Every row gives one point. A path goes straight from each point to the next, and from the last back to the first. The post is the endless flat space through its rows: a point in 2 columns, a line in 3, a plane in 4, and so on, so that a path can go around it. How many times does the path go around the post? Going back the other way cancels.

Post (1 x 2)
[[-0.9  1.8]]
Path (28 x 2)
[[ 1.8  1.5]
 [-1.3 -4.0]
 [-2.3 -1.5]
 [ 2.3 -1.3]
 [-0.1 -2.8]
 [-3.5  0.4]
 [-4.0  0.9]
 [ 0.0 -0.9]
 [ 1.2  1.8]
 [ 0.6  7.1]
 [-4.7  6.0]
 [-3.1  1.4]
 [-0.9 -0.5]
 [-4.4  0.3]
 [-1.0 -2.1]
 [ 1.6  0.7]
 [ 2.5  3.0]
 [-1.5  4.4]
 [-5.8  3.0]
 [-3.9  4.6]
 [-4.1  1.9]
 [-1.6 -2.9]
 [ 2.0  1.0]
 [ 0.5  2.7]
 [-2.0  4.0]
 [-5.7  2.1]
 [-1.6 -1.4]
 [ 3.3 -0.7]]
Times around: 3

Post (7 x 8)
[[-3.7  1.4  1.6 -1.8  2.2  2.4  2.6 -7.4]
 [-2.9  3.2  1.3 -1.4  3.8  3.0  2.1 -3.1]
 [ 4.0  3.2 -0.4 -0.3  0.1  2.5  1.2  1.0]
 [-1.9  2.4  0.3 -0.6  0.4 -1.3  1.8 -0.7]
 [ 2.8 -4.6 -4.0  0.8  0.8 -3.9 -0.1  3.1]
 [ 2.7 -0.6 -0.6 -2.2  0.4  0.0 -2.2  0.6]
 [ 7.8  0.5  3.7  0.7  1.4  0.5 -1.3  3.3]]
Path (25 x 8)
[[-4.6 -3.2  4.5  1.1  3.6  1.6  1.1 -1.3]
 [-1.0 -0.8  0.1 -2.7  1.2  0.4 -3.3 -1.6]
 [-1.1  2.4 -2.1 -1.0  1.7  0.1  0.3 -4.8]
 [ 4.3  6.0 -2.6 -2.9 -1.6  1.1 -0.9  3.6]
 [ 2.0 -1.9 -3.0 -1.9  2.3 -0.2  1.4  2.6]
 [-2.3  1.2 -6.2 -0.1 -4.2  0.7  5.8  2.8]
 [-2.4 -4.9  3.6  0.6  6.8  0.6 -1.6 -1.2]
 [ 5.7  2.1  0.8  1.9  1.2 -0.2 -1.5  1.5]
 [ 0.0  2.7 -8.4 -3.7  0.6 -2.4 -1.9  0.4]
 [-2.0  5.0 -1.8 -6.5  4.5  3.1 -0.7 -1.9]
 [ 2.9 -3.0 -1.7 -2.2  0.5 -1.1 -0.1 -0.4]
 [ 0.7 -0.7 -3.9 -1.7  0.9 -7.6  1.2  2.9]
 [ 5.2  5.5  2.5 -1.3  2.2  1.9 -0.2 -2.5]
 [ 2.6  4.6  0.2 -1.8  1.9  5.6 -2.4  0.4]
 [-4.0 -2.4 -5.4  2.5  4.2  1.8  0.9  4.7]
 [-5.1 -0.6 -2.6 -2.3  0.3 -0.2  2.4  2.5]
 [ 0.1 -0.6 -2.7 -2.8  1.8  0.2  0.4  0.2]
 [-1.6  1.9 -0.9 -2.0  2.8 -1.2  2.7 -0.1]
 [-4.3 -3.3 -0.4 -1.9  5.0  1.5  4.8 -4.1]
 [-0.6 -3.9  4.4 -0.1 -0.6  1.0 -0.1 -3.8]
 [ 6.3  1.4  6.0 -2.3 -1.7  1.1 -5.8  0.8]
 [-4.6  3.0 -4.6 -1.9  3.6  1.2  1.1 -2.3]
 [ 1.3  5.1 -2.5 -3.7  1.4 -1.4 -0.7 -1.8]
 [ 1.3  5.8  3.0 -2.5  2.0  1.9  2.1 -1.4]
 [-1.3 -1.0 -4.3 -0.5  0.5  0.3  3.2  3.6]]
Times around: 2

Post (13 x 14)
[[ 0.3 -0.4  1.3 -1.4 -3.5  5.6  0.1 -0.8  1.7  0.9 -3.6  1.3  0.8 -0.8]
 [ 3.1  4.3  1.8 -0.4  3.8 -4.8 -0.2  1.8  4.3 -3.1 -0.7  1.3 -0.3 -2.1]
 [-1.3  0.6  0.4 -1.2 -7.1  2.3  2.2 -2.7  0.6 -0.4  2.8 -1.7  1.1  0.3]
 [ 2.7  0.8  1.3  1.9  2.6  0.6 -3.7  2.8  3.0 -2.3  1.2  1.5 -1.1 -2.9]
 [ 3.8 -0.5  0.3  1.0  0.2 -3.2 -3.2 -0.4  1.5 -0.5 -3.3 -0.8 -0.3  0.7]
 [-2.2 -0.3  2.0  2.0 -3.3  1.2  2.3 -0.3  0.9  3.2  2.1 -3.7  2.7 -0.1]
 [ 3.6 -0.2  2.0  1.1  2.0 -4.8 -3.3  0.7  3.8 -0.3 -0.5  3.4  3.0 -1.4]
 [ 2.4  4.1  0.7 -0.3  4.4 -2.4 -4.1  0.2  0.2 -1.1 -1.0  0.5  3.8 -3.3]
 [-1.2 -3.4  0.8 -1.1 -0.6 -4.1 -1.6 -2.9 -4.5 -2.1  0.5  0.8 -2.0 -0.6]
 [ 0.5 -1.4  4.1  0.2 -2.5 -1.5 -0.1 -1.3 -5.1 -0.2  2.6  0.8 -0.1  3.7]
 [-3.2 -0.1 -2.4  0.8 -3.5  2.0  1.0 -0.7 -0.7  2.1  1.0  0.1  0.2  4.2]
 [-0.2 -2.4 -1.6  2.0 -5.0  1.3  3.3  0.1 -1.7  0.2 -0.1 -1.6  3.5 -0.6]
 [ 0.1 -0.1  0.5  0.3 -1.7  1.5  2.8 -4.6  0.5  1.7  2.4 -1.0  0.2  2.3]]
Path (23 x 14)
[[ -1.7   4.6   1.4   1.0   1.7   1.8  -1.9   0.7   2.6   3.4   5.1  -6.3
    0.4   0.3]
 [  0.3  -2.3   0.3  -1.2  -3.6  -4.0  -0.7  -1.7   1.6  -2.2  -4.0  -6.0
   -0.3   1.2]
 [ -1.5   4.9   0.3  -4.9  -0.2   5.9  -2.6  -1.9  -2.2   0.9 -10.7   0.5
    0.6   1.1]
 [  0.6  -6.8  -0.9   4.0  -2.9   6.1  -6.9   6.2  -1.4  -2.4  -3.5   3.1
   -0.3  -3.3]
 [ -1.3  -2.4   3.9  -2.4  -6.4   2.0   2.5   0.1  -4.1  -5.6   3.4  -2.6
    0.6  -6.8]
 [ -1.9   3.2  -1.8  -0.6   1.3   3.7   1.2   3.9   4.3   0.5  -1.1  -0.1
    4.1  -2.4]
 [  1.6  -3.6   2.1  -1.7  -5.3  -1.8   3.7  -3.5   1.6  -1.9  -2.0  -1.5
   -0.6   1.6]
 [ -2.7  -1.8  -3.7  -2.0   1.2   0.5  -6.0  -4.3  -4.4  -1.6  -7.0   1.1
    2.0  -3.7]
 [ -4.0   1.7  -3.8  -2.4  -5.3   2.8   1.3   0.1   1.2  -3.3   0.8   3.5
    0.1   2.4]
 [ -1.2   4.8   5.0  -0.9  -2.2  -0.6  -1.6  -2.2  -1.0  -0.2   0.8  -0.1
    4.9  -1.7]
 [  1.2   0.4   4.0  -1.0  -0.8   3.2  -2.0   2.8   2.5   0.4  -3.9   3.7
   -1.8  -7.6]
 [ -0.6   2.1  -1.4  -1.5  -4.8   6.2   1.2   2.5   6.2   0.1   2.7   1.2
   -1.5  -0.9]
 [  0.8  -3.9   0.2   2.2  -2.8   4.4  -3.2   4.4   1.3   2.5   0.8   0.5
    0.5  -4.2]
 [  1.1   0.9   0.9  -0.4  -3.5   0.2  -3.2  -6.6  -1.4   0.6  -2.2  -0.6
   -0.5  -4.5]
 [ -0.2   0.0   6.1  -1.1   1.4  -2.5  -2.0  -7.1  -3.8   0.1   0.2   0.4
   -0.3   1.0]
 [ -0.9  -0.9  -0.3  -3.7  -3.7  -0.5   0.5  -2.2   3.7  -4.2  -1.2   2.7
    2.6  -0.5]
 [  2.1   6.4   5.1  -2.5   1.7  -6.1   3.6  -2.8   8.8   2.9   2.2  -1.1
    4.5   1.1]
 [  0.4  -0.5   3.0   3.6  -3.1   5.1  -2.3   4.8   2.7   3.8   1.3   1.6
    1.7   0.9]
 [  0.9   0.6  -4.9   1.2   4.1  -0.1   0.1  -4.4   0.7   0.7  -7.4   0.7
   -0.8  -3.2]
 [  1.5   1.5   2.0  -1.8  -3.9   1.1  -0.5   1.8   2.7  -1.7  -3.9   5.7
   -0.4   6.0]
 [  0.9  -0.4  -3.2  -3.5   4.1   1.7   0.9  -2.5   0.5  -1.7  -5.5   3.3
    3.7  -4.2]
 [  1.9  -7.1   1.7   1.4  -3.6   1.3  -3.0  -1.6  -1.0   4.0  -1.3   1.9
   -3.7   0.7]
 [  2.3   6.4   2.4  -2.9  -1.3  -0.2  -3.8  -6.3   0.3   1.5   3.8  -2.8
   -0.5   1.1]]
Times around: 1
